Rows are points. To make a cloud, some directions were put in groups of two or more. Within a group, all points are equally far from the middle, so they leave a hole (a ring in 2 directions, a hollow ball in 3). The other directions are filled evenly. Then the cloud was stretched, turned, moved and blurred a little. Count the holes, and give their numbers of directions, smallest first.

Cloud:
[[ 5.6 -1.0  6.7]
 [ 1.7  4.9  2.3]
 [-8.4  0.7 -2.0]
 [ 5.8  2.1  3.2]
 [-1.8  0.9 -5.2]
 [ 2.5 -0.7 -2.0]
 [-5.6  5.8 -2.7]
 [-4.4  3.7 -7.8]
 [-1.0  5.1 -0.6]
 [-2.2  2.8  2.7]
 [-8.7  4.7 -4.6]
 [-7.8  2.1 -2.5]
 [ 3.3  3.8  3.7]
 [-3.2  1.1  2.5]
 [ 0.6  3.4  4.4]
 [-2.6 -1.0 -6.7]
 [-7.7  2.8 -1.9]
 [-2.6 -1.7 -3.3]
 [-5.0 -0.3  3.0]
 [ 0.1  5.0  1.8]
 [-1.4  4.4 -2.2]]
Holes: 0

Cloud, 28 rows:
[[ 6.0 -3.7  0.3  1.1]
 [ 0.0  4.9 -1.7  4.6]
 [-0.1 -1.7  5.3 -6.7]
 [-0.3  4.8 -2.6  4.9]
 [ 2.2 -7.6  5.8 -1.7]
 [ 1.0 -1.5  4.3  5.9]
 [-0.2 -2.3 -5.1  6.3]
 [-4.8  2.0 -4.1 -1.7]
 [-3.2  2.6 -6.3 -1.8]
 [ 1.0 -8.1  2.7 -4.1]
 [ 1.8  2.4 -8.5 -0.5]
 [-0.5 -2.0 -4.9  6.7]
 [ 3.0 -5.9  6.1  1.0]
 [ 5.4 -2.7 -3.9  1.6]
 [-1.0 -1.0  5.7 -5.7]
 [-4.2 -3.6  6.7 -0.9]
 [-4.5  1.7 -4.8 -2.2]
 [ 1.6  0.6  3.2 -6.7]
 [ 0.0 -8.0  0.8 -4.1]
 [ 1.5  1.4 -7.0 -4.3]
 [ 5.1 -1.6 -5.4  1.7]
 [ 4.1 -2.1 -5.8  2.7]
 [ 4.7  2.4  1.8  1.3]
 [ 5.9 -0.1  1.9  1.6]
 [ 2.4  4.4  1.4  0.0]
 [-2.8 -5.8 -2.2 -4.1]
 [ 2.9 -7.5  4.8 -1.1]
 [-3.8  3.8 -4.6 -0.5]]
Holes: 2 (2, 2)

Cloud (50 x 6):
[[-5.0  3.3 -4.1 -7.6 -1.3 -2.3]
 [-0.5  4.3 -2.7 -3.0 -2.2  1.7]
 [-2.8  6.3 -8.3 -9.7 -2.5  0.0]
 [ 1.0  3.7 -5.8 -5.5 -2.4 -1.4]
 [-0.3  3.6  3.0 -3.8  2.7 -5.9]
 [ 2.0 -0.8 -3.0  2.0 -3.4 -1.4]
 [ 3.1  8.7  1.1 -3.5  4.2 -2.6]
 [-0.1 -5.2  1.0  1.8 -5.3  0.7]
 [-2.5  2.5  0.8  1.1 -2.7  5.0]
 [ 4.9 -5.6 -1.0 -3.7 -0.5  5.9]
 [ 1.4  7.8 -1.3 -5.0  0.1 -2.7]
 [-4.1  2.0 -1.0  0.1 -1.3  5.1]
 [-0.2  8.1 -2.1 -7.6 -0.4  4.5]
 [ 3.2  7.1 -2.6 -3.5 -1.0  2.8]
 [-5.0  2.7 -2.2  0.5 -0.4  2.1]
 [ 1.4 -0.8 -4.7 -3.5  2.1  4.5]
 [ 2.9  2.7 -4.6 -4.2 -1.2 -3.4]
 [-4.3  0.9  0.5 -2.7  0.7  5.4]
 [ 1.7  8.1 -4.0 -5.7  2.6 -2.1]
 [-4.6  3.2 -2.8  2.3 -2.9  2.6]
 [-2.2 -6.5  5.3 -1.7 -2.3 -0.6]
 [ 3.7  2.5 -5.7 -1.6 -2.5  7.3]
 [ 3.4  4.2 -7.8 -2.0  1.3  3.5]
 [ 2.6  5.0 -5.3 -3.3 -3.9  6.4]
 [ 0.1  3.7 -3.3 -7.0  0.4 -1.3]
 [ 5.1  4.0 -0.1 -3.1 -0.2 -0.3]
 [ 0.0  6.3  3.5 -4.3  0.9 -4.7]
 [ 2.8  5.6  0.3 -5.3 -5.8 -2.1]
 [ 4.3 -1.8 -1.4 -4.8  1.7  3.8]
 [-2.7  9.7  2.4 -5.0  4.2 -4.8]
 [ 2.9  4.6 -4.0 -5.3 -2.0  9.0]
 [ 4.0  2.8 -0.4 -5.4 -3.9  2.5]
 [ 2.5  3.1  2.1 -1.4  0.3 -1.4]
 [-5.0  8.9 -2.0 -4.1  2.2 -4.7]
 [ 4.1  8.2 -4.6 -4.2  2.8  3.4]
 [-0.8 -2.4  0.4 -5.0  0.3  5.1]
 [-3.3 -3.7  1.0  0.8 -4.7 -1.5]
 [-6.1  7.8  1.6 -5.4 -2.7 -5.7]
 [-1.2 -4.3 -1.9 -0.3  1.2  3.8]
 [-8.0  7.8 -2.2 -0.3 -4.1 -4.3]
 [ 1.5  3.5 -3.4 -7.3  3.9 -6.4]
 [-2.4 -0.5 -2.1 -1.0  5.1 -1.7]
 [-3.5  4.4 -1.5 -7.2 -3.3  0.1]
 [-1.8  4.6 -3.3 -5.3 -4.2  4.9]
 [-5.1  7.3 -1.9 -4.5 -1.8 -2.4]
 [ 2.3  5.5 -1.7 -3.0  5.0  1.5]
 [ 4.0  5.6 -0.1 -6.0 -1.4  5.3]
 [-7.1 -1.7  0.3 -3.2 -4.2 -4.8]
 [ 7.3  3.1 -0.8 -2.7 -2.9  5.1]
 [ 2.3  9.6 -2.2 -3.3 -1.7 -4.9]]
Holes: 0

Cloud, 79 rows:
[[  7.4   0.8  -0.4   0.7   0.0   0.1   3.9  -3.3]
 [ -0.7   1.7  -3.9  -7.2  -4.0  -1.4  -2.7   4.2]
 [ -4.7  -1.7  -0.2   1.6  -1.7   3.0   5.4  -6.9]
 [ -2.9  -2.1   4.8  -2.1   0.2   1.4   1.1  -4.4]
 [ -7.4   1.9   0.5  -5.7  -0.1   1.5   0.0   7.2]
 [  0.4   4.8  -3.6  -6.6   0.1  -5.5  -7.3   9.5]
 [ -3.5  -1.1  -4.6  -5.3   3.1  -5.3  -6.7   2.5]
 [ -2.5  -5.8   0.0   2.5   0.9   5.4   1.1   3.4]
 [  0.1  -5.3  -3.2   5.5  -0.1  -1.1   5.8  -4.6]
 [ -4.1  -1.9   4.4  -2.6   5.3  -8.0  -5.5   1.6]
 [ -1.9  -1.4   1.2  11.4   0.6   1.7   3.2  -1.2]
 [  1.2   3.5   0.3   0.2  -1.5   3.0   4.3   6.1]
 [  0.6   8.6  -7.1  -2.1   4.2   1.3  -3.9   0.9]
 [ -1.9   4.9  -8.6  -1.1  -2.8   2.8  -1.7   3.1]
 [ -6.6   6.2  -1.6  -8.9   3.3   2.2  -0.6   5.7]
 [  8.3  -4.7   3.9   3.0   1.6  -2.1  -3.0   3.2]
 [  5.3   0.8   2.7   1.4   2.2  -0.1   3.1  -0.2]
 [ -1.3  -0.9  -5.8  -4.4   0.7  -1.8   2.1  -0.8]
 [  2.5   3.1   1.3   1.1   0.9   2.2   0.8   2.9]
 [  1.7   1.4   2.9   2.7   7.7  -4.6  -8.2  -0.5]
 [  2.5   8.7  -0.9  -2.6   4.6  -5.0  -3.5   6.6]
 [ -3.8  -2.2  -5.2  -0.5  -7.1   6.6   9.8   4.2]
 [  8.1  -2.0   0.7   6.2  -1.3  -4.5   2.1   1.9]
 [ -5.4   1.6   1.1   3.2   0.1  -4.6   0.1   0.4]
 [ -4.4  -2.1   1.9  -1.8  -4.4  -0.7   3.6   3.6]
 [  0.2  -5.4   2.4   1.1   4.6   2.7  -5.4   1.3]
 [  1.4  -0.5   1.4  -1.5   8.2  -3.7  -4.6   0.8]
 [  1.6  -6.6   1.2   2.6   1.9   4.5  -1.8   3.2]
 [  2.3  -8.5   1.6   2.9  -2.8  -1.0   0.3   0.5]
 [ -4.6   1.3  -0.2  -8.5   3.5  -2.0  -5.7  -1.8]
 [  0.6  -3.1  -1.0   8.0  -0.6  -2.8  -4.5  -2.8]
 [  2.7   2.4   7.0  -0.1  -1.2  -1.3  -0.8   1.3]
 [  4.1  -6.8  -0.1   4.1  -2.4  -1.7  -4.7  -0.4]
 [ -1.1   8.8  -6.7  -6.2  -3.3   1.0  -8.5   5.3]
 [ -3.1   3.8   6.2  -3.0   0.2  -1.3  -0.1   1.2]
 [  0.1  -6.8   2.2   7.0  -8.6   4.3   1.6   0.3]
 [ -0.5  -3.9   0.6  -2.9  -5.3  -1.7   1.1   0.9]
 [ -1.7  -2.6   3.8   4.1   2.0   0.2   3.1  -0.2]
 [  4.4   4.2   1.9   2.2  -1.4   3.2  -0.1   1.0]
 [ -5.2   3.6  -4.0  -4.2   2.2   4.8   5.5  -1.2]
 [ -3.7   5.4  -2.9  -4.5   1.4   2.3   2.0  -0.8]
 [  0.0  -8.9   3.2   2.6   0.7  -0.7   4.4   0.1]
 [ -1.4  -5.0   0.6  -1.1  -1.6   7.9   1.2  -2.6]
 [  0.0   2.3   0.9  -1.2  -2.1  -2.1  -5.8   7.6]
 [ -3.6   3.3  -4.4  -3.6   3.6   3.8   3.4  -1.3]
 [  1.5   3.9  -3.9   0.5  -1.6   6.0   1.1  -0.2]
 [  6.6  -2.3  -4.6   1.4  -5.3   2.9  -2.2   1.9]
 [  6.5  -2.4   4.7  -2.9   3.8  -4.5  -2.6   3.2]
 [  3.3  -5.8   0.4   2.0  -4.0   3.8  -1.6   6.3]
 [  0.7  -6.0  -0.2  -1.1   1.3  -6.3  -3.2  -1.3]
 [  3.1   0.2  -0.6  -2.6   3.2  -0.3  -5.6  -1.7]
 [ -6.3   2.1  -0.3  -0.6  -2.2  -3.7  -3.6  -2.4]
 [  1.7  11.7  -8.7 -11.2   3.8  -0.1  -1.0   6.3]
 [  1.5   9.1  -6.6  -6.2   6.8   0.7  -5.2   7.5]
 [  1.6   6.5  -5.9  -4.1   6.8   1.2  -2.0   3.3]
 [ -2.3   4.3  -4.1   0.5   0.7  -2.8  -7.7  -1.8]
 [ -1.7   7.7  -6.1   2.5  -7.3   2.9  -0.5   5.1]
 [  0.2  -6.7  -4.1   5.1  -0.8   1.3   5.4  -2.9]
 [ -3.0  -3.0   3.4   0.1  -0.9   7.5  -2.3   1.5]
 [  1.3  -0.8  -0.2  -1.6  -8.0   8.3   7.0  -0.6]
 [ -2.5   1.5   1.7   3.6   4.4   1.1   3.4  -2.8]
 [ -3.9   4.0  -1.0  -5.3   5.4   1.1  -5.7   3.2]
 [ -0.6   2.7  -2.4  -5.3   0.0  -7.3  -5.0   4.6]
 [  7.6  -4.3   2.3   2.8  -1.2  -2.0  -3.2   4.9]
 [  3.9  -3.8   1.9   6.4   4.5   1.6  -0.7  -6.5]
 [  0.2  -6.2   1.2   1.9   5.3   1.6   0.9   0.4]
 [ -1.3  -5.9   1.1  -2.8  -8.0   1.7   4.5   0.7]
 [ -5.6   6.4   2.7  -3.9   0.5   0.9   2.2   0.7]
 [ -0.4   2.0  -4.3   2.5  -3.8  11.7   6.0  -0.1]
 [  3.1   2.3  -2.8  -4.2  -0.4   4.5  -7.9   3.0]
 [  1.8   6.4  -4.4   3.7  -3.2  -1.1   1.0   5.9]
 [ -3.8   7.3  -8.3  -6.9  -3.8   0.6   1.5   5.8]
 [ -0.7  -1.1   1.5  -1.1   8.4  -5.9  -2.6   1.0]
 [ -4.6  -3.6  -3.7  -1.6  -2.4   4.9   2.6  -2.9]
 [ -2.9   4.7   3.9   0.1  -0.4   2.1  -2.2   1.2]
 [  2.9  -5.4   1.0   6.6  -4.1  -1.8   4.9  -3.1]
 [  0.5  -5.5   8.1   5.0   2.4   0.3  -5.1  -3.1]
 [  1.2   2.0   0.1   3.1  -2.1  -2.8   1.1   3.9]
 [  3.2  -5.4   6.6  -1.5  -3.4  -2.4   0.4   4.4]]
Holes: 1 (2)
